Each row of a before or after table is a point. The points were changed in one or more steps. Then noise was added and the rows were shuffled. The steps act on how far a point lies along the listed directions, d1 being the first. What was done? A step turns or swaps two directions, mirrors them in a line or flattens them onto one, adds a multiple of one to another, or multiplies one. Angles are multiples of 10 degrees, from the lower direction toward the higher: turns from -170 to 170, lines from 10 to 170 but not 90. Use the fewest steps. Two steps may share a direction if one is a turn and the other turns, adds or multiplies; they go together, in the order done. Otherwise the lowest direction goes first.

Directions:
(1): [ 0.40 -0.45]
(2): [-0.45 -0.40]
Before:
[[-0.20 -0.49]
 [-0.36  0.41]
 [-0.31  0.36]
 [-0.07  0.76]
 [ 0.61  0.10]
 [-0.26  0.21]
 [ 0.25 -0.19]
 [ 0.21 -0.42]
 [ 0.05  0.73]
 [ 0.34  0.05]
 [ 0.47  0.19]
 [-0.01  0.40]]
After (12 x 2):
[[ 0.65  0.63]
 [ 0.12  0.07]
 [ 0.39  0.32]
 [-0.05 -0.06]
 [ 0.40  0.35]
 [ 0.69  0.61]
 [ 0.73  0.67]
 [-0.19 -0.12]
 [ 0.84  0.66]
 [ 0.08  0.01]
 [ 0.02 -0.03]
 [-0.73 -0.59]]
Steps: multiply d1 by 0; multiply d2 by 2

Directions:
(1): [ 0.20 -0.32  0.76 -0.14]
(2): [-0.56 -0.48 -0.13 -0.41]
(3): [-0.26 -0.34  0.06  0.74]
(4): [-0.56  0.54  0.37  0.02]
Before (9 x 4):
[[-0.15  0.36 -0.06 -0.14]
 [ 0.10  0.13  0.31  0.44]
 [ 0.08  0.05  0.00 -1.17]
 [-0.37 -0.35  0.29 -0.19]
 [-0.33 -0.21 -0.22 -0.06]
 [ 0.39  0.31 -0.25  0.57]
 [ 0.00  0.40  0.01 -0.17]
 [ 0.64  0.22 -0.74 -1.12]
 [ 0.26 -0.41  0.14 -0.05]]
After:
[[ 1.35  0.25 -0.67  0.80]
 [-0.25 -0.26  0.49  0.29]
 [ 0.15  0.13 -0.55 -0.62]
 [-0.23  0.51  0.01  0.12]
 [-0.26 -0.14 -0.21  0.32]
 [ 0.62  0.25  0.36  0.86]
 [ 0.44 -0.55  0.12 -0.06]
 [-0.01  0.53  0.09  0.05]
 [-0.18  0.06  0.27 -0.53]]
Steps: multiply d1 by 1.3; swap d2 and d3; multiply d4 by 1.6

Directions:
(1): [ 0.37 -0.55  0.60 -0.36  0.40  0.10]
(2): [ 0.46 -0.05 -0.09  0.42  0.21 -0.81]
(3): [-0.05 -0.50 -0.16  0.76  0.17  0.46]
(4): [-0.26 -0.29 -0.69 -0.41  0.55 -0.11]
(5): [ 0.08 -0.64 -0.23 -0.18 -0.76 -0.18]
(6): [ 0.82  0.23 -0.43 -0.14 -0.04  0.42]
Before (9 x 6):
[[ 0.38 -0.11 -0.21  0.29 -0.06  0.37]
 [-0.22  0.10  0.38 -0.13 -0.12  0.05]
 [ 0.37 -0.71 -0.11  0.08  0.55 -0.01]
 [ 0.23  0.00 -0.12  0.24  0.35  0.79]
 [-0.31  0.45  0.01  0.10  0.07  0.66]
 [-0.58 -0.24  0.15 -0.28 -0.30  0.11]
 [ 0.07 -0.26  0.04 -0.60  0.35 -0.38]
 [-0.42 -0.09 -0.29  0.00  0.15 -0.73]
 [ 0.12 -0.21  0.29  0.50 -0.06  0.04]]
After:
[[ 0.04  0.40  0.20 -0.41  0.06 -0.13]
 [ 0.08 -1.24 -0.09  0.89  0.17  0.38]
 [-0.06 -0.46 -0.06  1.04  0.58  0.44]
 [ 0.02  0.15  0.07  0.42 -0.28  0.81]
 [-0.03 -0.04 -0.11 -0.20 -0.32 -0.90]
 [-0.09 -0.52 -0.27  0.84  0.30  0.77]
 [ 0.22  0.08  0.27 -1.09 -0.36 -0.80]
 [-0.06  0.03 -0.19 -0.39  0.04  0.03]
 [ 0.03 -0.72 -0.04  1.17  0.02  1.30]]
Steps: multiply d1 by 0.7; flatten d2 and d6 onto the line at 150 degrees; multiply d3 by 3; swap d4 and d5

Directions:
(1): [ 0.33  0.67  0.02 -0.17  0.78  0.31 -0.10 -0.31  0.50]
(2): [-0.15  0.31  0.26  0.38 -0.24  0.15  0.97  0.31  0.46]
(3): [-0.01  0.67 -0.27  0.01  0.06 -0.42  0.42 -0.30 -0.83]
Before:
[[ 0.02  0.36 -0.21 -0.12  0.56 -0.09  0.13 -0.30 -0.45]
 [-0.11 -0.56  0.30  0.44 -0.44  0.55  0.51  0.57  0.55]
 [ 0.01  0.32 -0.02 -0.32 -0.17  0.27  0.33 -0.13 -0.02]
 [ 0.07  0.67  0.02  0.08 -0.04 -0.08  0.54 -0.26  0.01]
 [ 0.02 -0.30 -0.19  0.05  0.17  0.14  0.01 -0.03 -0.08]
 [ 0.23 -0.14  0.32 -0.16  0.16  0.28  0.01  0.29  0.87]
 [ 0.05  0.59  0.15  0.17 -0.04  0.26  0.53  0.07  0.10]
 [ 0.08 -1.50  0.11 -0.61 -0.14  0.28 -1.36 -0.02  0.27]
 [-0.72 -0.31  0.35  0.28 -1.00 -0.26  1.08  0.57 -0.87]]
After:
[[ 0.21 -0.27  0.28 -0.22  0.11  0.24 -0.15  0.30  0.79]
 [-0.03  0.13 -0.04 -0.34 -0.26  0.24  0.21 -0.09 -0.12]
 [-0.16 -0.03 -0.15  0.00  0.16 -0.15  0.19 -0.08 -0.50]
 [-0.01  0.22  0.09  0.11 -0.20  0.16  0.21  0.10 -0.12]
 [-0.02  0.22  0.00  0.04 -0.29 -0.17  0.27 -0.18 -0.18]
 [ 0.12 -0.19  0.13  0.19  0.08  0.58  0.11  0.21  0.47]
 [ 0.02 -0.22 -0.18  0.07  0.19  0.16  0.07 -0.03 -0.02]
 [ 0.23 -0.65  0.22 -0.48  0.27  0.48 -0.70 -0.10  0.72]
 [-0.33  0.43  0.16 -0.05 -0.12 -0.15  0.73  0.02 -0.89]]
Steps: flatten d1 and d3 onto the line at 110 degrees; multiply d2 by 0.4

Directions:
(1): [-0.50 -0.09 -0.80 -0.39  0.37 -0.30  0.56 -0.50  0.39  0.16 -0.10]
(2): [ 0.66  0.08 -0.21 -0.49  0.06 -0.07  0.34  0.77  0.56 -0.51  0.10]
Before:
[[ 0.60 -0.11 -0.48 -0.53 -0.07 -0.08  0.34  0.87  0.59 -0.72  0.37]
 [ 0.13  0.10 -0.07 -0.21  0.07 -0.15  0.29  0.11  0.40 -0.19  0.25]
 [ 0.00  0.06  0.75  0.70 -0.44  0.21 -0.80 -0.34 -0.83  0.31  0.11]
 [ 0.33 -0.05  0.33  0.01 -0.15  0.20  0.14  0.44 -0.19  0.20 -0.10]
 [-0.67 -0.39 -0.15  0.45 -0.11  0.38 -0.12 -0.80 -0.18  0.26 -0.18]
 [-0.01 -0.21  0.11 -0.27  0.00 -0.04  0.30  0.00  0.19  0.10 -0.09]
 [ 0.83 -0.02 -0.15 -0.51 -0.29 -0.02  0.31  1.26  0.29 -0.36  0.02]
 [ 1.03 -0.04 -0.25 -0.82  0.04 -0.04  0.63  1.02  0.89 -0.72  0.11]]
After, 8 rows:
[[-0.67 -0.28 -1.12 -0.72  0.49 -0.31  0.94 -0.76  0.63  0.24 -0.19]
 [-0.61 -0.27 -1.13 -0.40  0.33 -0.36  0.53 -0.45  0.42  0.03  0.13]
 [ 0.55 -0.21  0.42  0.34 -0.48  0.56 -0.37  0.47  0.09 -0.46  0.05]
 [ 0.03  0.04  0.77  0.73 -0.43  0.16 -0.81 -0.33 -0.79  0.29  0.12]
 [-0.20 -0.18  0.00  0.05 -0.05  0.12  0.20 -0.21 -0.28  0.49 -0.22]
 [-0.76 -0.26 -0.91 -0.42  0.22 -0.28  0.60 -0.43  0.02  0.61 -0.21]
 [-0.02 -0.27  0.10 -0.28 -0.01 -0.06  0.24  0.08  0.22  0.07 -0.02]
 [-0.10  0.03 -0.25 -0.16  0.07 -0.16  0.29 -0.20  0.43 -0.05  0.20]]
Steps: swap d1 and d2

Directions:
(1): [-0.06 -0.09  0.31  0.78 -0.40 -0.09  0.06  0.81 -0.07  0.44 -0.77  0.35
 -0.24  0.24]
(2): [-0.35 -0.01 -0.38 -0.18  0.21  0.74  1.23  0.12  0.00 -0.04 -0.27 -0.10
 -0.25  0.03]
Before:
[[ 0.05 -0.14 -0.02  0.16 -0.54 -0.38 -0.56  0.00  0.04 -0.08 -0.09 -0.01
  -0.06 -0.07]
 [ 0.07  0.11  0.00 -0.32  0.09 -0.43 -0.74 -0.28  0.04 -0.05  0.26  0.00
   0.34 -0.15]
 [-0.17  0.22  0.15 -0.50  0.13 -0.04 -0.06 -0.43  0.17  0.15  0.23 -0.19
   0.18 -0.31]
 [ 0.47  0.02  0.03 -0.11  0.03 -0.27 -0.66 -0.42  0.09  0.11  0.41 -0.32
   0.40  0.10]
 [ 0.01  0.14 -0.03 -0.43  0.32  0.07 -0.19 -0.46 -0.10 -0.36  0.34  0.01
  -0.19 -0.01]
 [-0.22  0.03 -0.11 -0.11  0.34  0.24  0.29 -0.09 -0.02  0.07  0.23  0.05
  -0.19 -0.14]
 [-0.27  0.03 -0.85 -0.91  0.79  1.48  2.21  0.11  0.02 -0.39 -0.43 -0.31
  -0.36 -0.11]
 [-0.38  0.08 -0.22 -0.32 -0.03  0.39  0.57  0.03 -0.13 -0.09 -0.27  0.03
  -0.27  0.03]
 [-0.18 -0.01  0.06  0.42 -0.25  0.24 -0.02  0.59  0.05  0.00 -0.59  0.20
  -0.16  0.01]
 [ 0.36  0.11  0.09 -0.18 -0.01 -0.48 -0.74 -0.37  0.11  0.03  0.14 -0.08
   0.11 -0.06]]
After, 10 rows:
[[ 0.03  0.08  0.13  0.08 -0.14 -0.50 -0.70  0.17  0.00  0.23 -0.07  0.21
   0.21 -0.04]
 [-0.22  0.06 -0.18 -0.35  0.54  0.33  0.34 -0.32  0.00 -0.01  0.42 -0.06
  -0.11 -0.18]
 [ 0.46 -0.05  0.20  0.34 -0.19 -0.26 -0.66  0.09 -0.03  0.36  0.02 -0.13
   0.22  0.23]
 [-0.16 -0.06  0.04  0.29 -0.13  0.26  0.02  0.47  0.04 -0.09 -0.48  0.19
  -0.12 -0.01]
 [-0.13  0.17  0.11 -0.52  0.16  0.00 -0.03 -0.40  0.18  0.19  0.21 -0.19
   0.20 -0.28]
 [-0.38  0.14 -0.38 -0.73  0.17  0.42  0.56 -0.39 -0.07 -0.32  0.15 -0.16
  -0.13 -0.12]
 [-0.16  0.14 -1.44 -2.44  1.54  1.61  2.15 -1.42  0.16 -1.22  0.97 -0.99
   0.09 -0.56]
 [-0.01  0.16  0.03 -0.40  0.27  0.03 -0.19 -0.42 -0.09 -0.35  0.35 -0.02
  -0.18 -0.03]
 [ 0.03 -0.14  0.15  0.49 -0.70 -0.45 -0.47  0.34 -0.01  0.14 -0.46  0.14
  -0.16  0.06]
 [ 0.30  0.01  0.32  0.23 -0.25 -0.52 -0.69  0.12  0.08  0.27 -0.33  0.13
  -0.01  0.08]]
Steps: add -1 times d2 to d1

Directions:
(1): [-0.61  0.62 -0.13 -0.47  0.47  0.10  0.36  0.64 -0.17  0.04 -0.51  0.05
  0.20  0.15 -0.05 -0.97 -0.30  0.41]
(2): [-0.06 -0.53 -0.36  0.53 -0.11  0.31 -0.43  0.10 -0.28 -0.77 -0.10 -0.07
  0.36  0.56 -0.60  0.01 -0.88  0.24]
Before:
[[ 0.43 -0.23  0.05  0.19 -0.75 -0.15 -0.48 -0.25  0.28 -0.14  0.77 -0.02
  -0.32 -0.18  0.37  0.94  0.51 -0.71]
 [ 0.27  0.33  0.46 -0.16 -0.06 -0.04  0.21 -0.39  0.28  0.39  0.24  0.36
  -0.27 -0.21  0.20  0.19  0.64 -0.37]
 [-0.36  0.31 -0.24 -0.29  0.57  0.11  0.26  0.66 -0.16  0.10 -0.46  0.13
   0.37  0.19 -0.32 -0.83 -0.47  0.44]
 [-0.36  0.57  0.19 -0.68  0.15 -0.21  0.27  0.26 -0.11  0.22 -0.19  0.15
  -0.03 -0.39  0.16 -0.83  0.28  0.10]
 [ 0.02  0.74  0.20 -0.50  0.08 -0.13  0.64  0.12  0.18  0.56 -0.27  0.05
  -0.18 -0.53  0.39 -0.22  0.82 -0.05]
 [ 0.04  0.79  0.53 -1.19  0.57 -0.24  0.71  0.28  0.19  0.92 -0.18  0.13
  -0.36 -0.77  0.81 -0.10  1.30 -0.04]
 [-0.19  0.50 -0.07 -0.42  0.45 -0.01  0.38 -0.10  0.33  0.39  0.00 -0.10
  -0.05 -0.20  0.07 -0.39  0.78 -0.04]
 [ 0.03  0.30  0.23 -0.12  0.28 -0.06  0.28  0.10  0.39  0.65  0.25  0.20
  -0.14 -0.30  0.19  0.12  0.64 -0.06]
 [-0.21  0.45  0.28 -0.49  0.05 -0.27  0.30  0.40  0.27  0.12 -0.04  0.27
   0.03 -0.12  0.21 -0.61  0.52 -0.03]
 [ 0.15 -0.65 -0.47  1.15 -0.69  0.15 -0.58 -0.36 -0.11 -0.87  0.16  0.15
   0.22  0.43 -0.56  0.57 -0.77  0.06]
 [ 0.56 -0.99 -0.29  0.81 -0.68  0.20 -0.80 -0.12 -0.26 -0.73  0.34 -0.14
   0.04  0.54 -0.67  0.60 -0.64 -0.06]
 [-0.15  0.52  0.25 -0.68  0.50 -0.26  0.57 -0.30  0.19  0.75  0.16  0.21
  -0.02 -0.45  0.47 -0.26  0.64 -0.13]
 [ 0.35 -1.32 -0.06  0.94 -0.61  0.07 -0.71 -0.40 -0.15 -0.35  0.35 -0.30
   0.11  0.32 -0.41  1.07 -0.25 -0.29]
 [-0.01 -0.38 -0.16  0.07  0.32 -0.28 -0.14  0.42 -0.30 -0.27 -0.07 -0.07
  -0.12  0.15  0.20 -0.07  0.00  0.20]]
After (14 x 18):
[[-0.30  0.12  0.00 -0.12  0.01  0.00 -0.02  0.54 -0.01 -0.50 -0.14  0.27
   0.33  0.32 -0.25 -0.73 -0.25  0.27]
 [ 0.05 -0.57 -0.13  0.12  0.17 -0.30 -0.22  0.30 -0.20 -0.30  0.09 -0.04
  -0.21  0.11  0.20  0.16  0.12  0.11]
 [-0.41  0.45 -0.06 -0.17  0.49  0.17  0.26  0.60  0.18  0.30 -0.08  0.19
   0.21 -0.01 -0.09 -0.46  0.04  0.33]
 [ 0.91 -0.43  0.32  0.16 -0.68 -0.35 -0.28 -0.51  0.22  0.42  0.69 -0.05
  -0.59 -0.42  0.29  1.00  0.84 -0.56]
 [-0.10  0.82  0.16 -0.69 -0.26 -0.34  0.09  0.37  0.31  0.48  0.38  0.10
  -0.47 -0.48  0.78  0.01  0.88 -0.49]
 [-0.44  0.58 -0.26 -0.26  0.25  0.27  0.44  0.62 -0.23 -0.17 -0.65  0.00
   0.28  0.12 -0.28 -0.83 -0.29  0.38]
 [-0.27  0.64  0.29 -0.37  0.25  0.12  0.37  0.13  0.04  0.20 -0.15  0.35
   0.03  0.02  0.00 -0.63  0.20 -0.03]
 [-0.58  0.40 -0.19 -0.43  0.70  0.16  0.37  0.23 -0.19  0.05 -0.29  0.16
   0.37  0.21 -0.14 -0.95 -0.43  0.43]
 [-0.46  0.04 -0.15 -0.13  0.00  0.08 -0.12  0.32 -0.35 -0.57 -0.25  0.05
   0.34  0.10 -0.47 -0.76 -0.57  0.35]
 [ 0.31 -0.38  0.53  0.03 -0.33 -0.44 -0.04 -0.50  0.31  0.90  0.45 -0.19
  -0.40 -0.65  0.51  0.85  1.08 -0.63]
 [-0.69  0.70 -0.09 -0.98  0.92  0.29  0.43  1.15 -0.36 -0.24 -0.87  0.10
   0.37  0.21 -0.16 -1.11 -0.32  0.78]
 [ 0.23 -0.67 -0.35  0.51  0.08  0.24 -0.33  0.10 -0.18 -0.41 -0.10  0.07
   0.47  0.41 -0.65  0.06 -0.73  0.19]
 [-0.40  0.37 -0.36 -0.14  0.54  0.25  0.15  0.24  0.06 -0.12 -0.22 -0.17
   0.25  0.32 -0.38 -0.69  0.04  0.30]
 [ 0.59 -0.17  0.17  0.62 -0.76 -0.41 -0.10 -0.88  0.42  0.23  0.59  0.15
  -0.39 -0.39  0.33  1.03  0.62 -0.57]]
Steps: turn d1 and d2 by 80 degrees
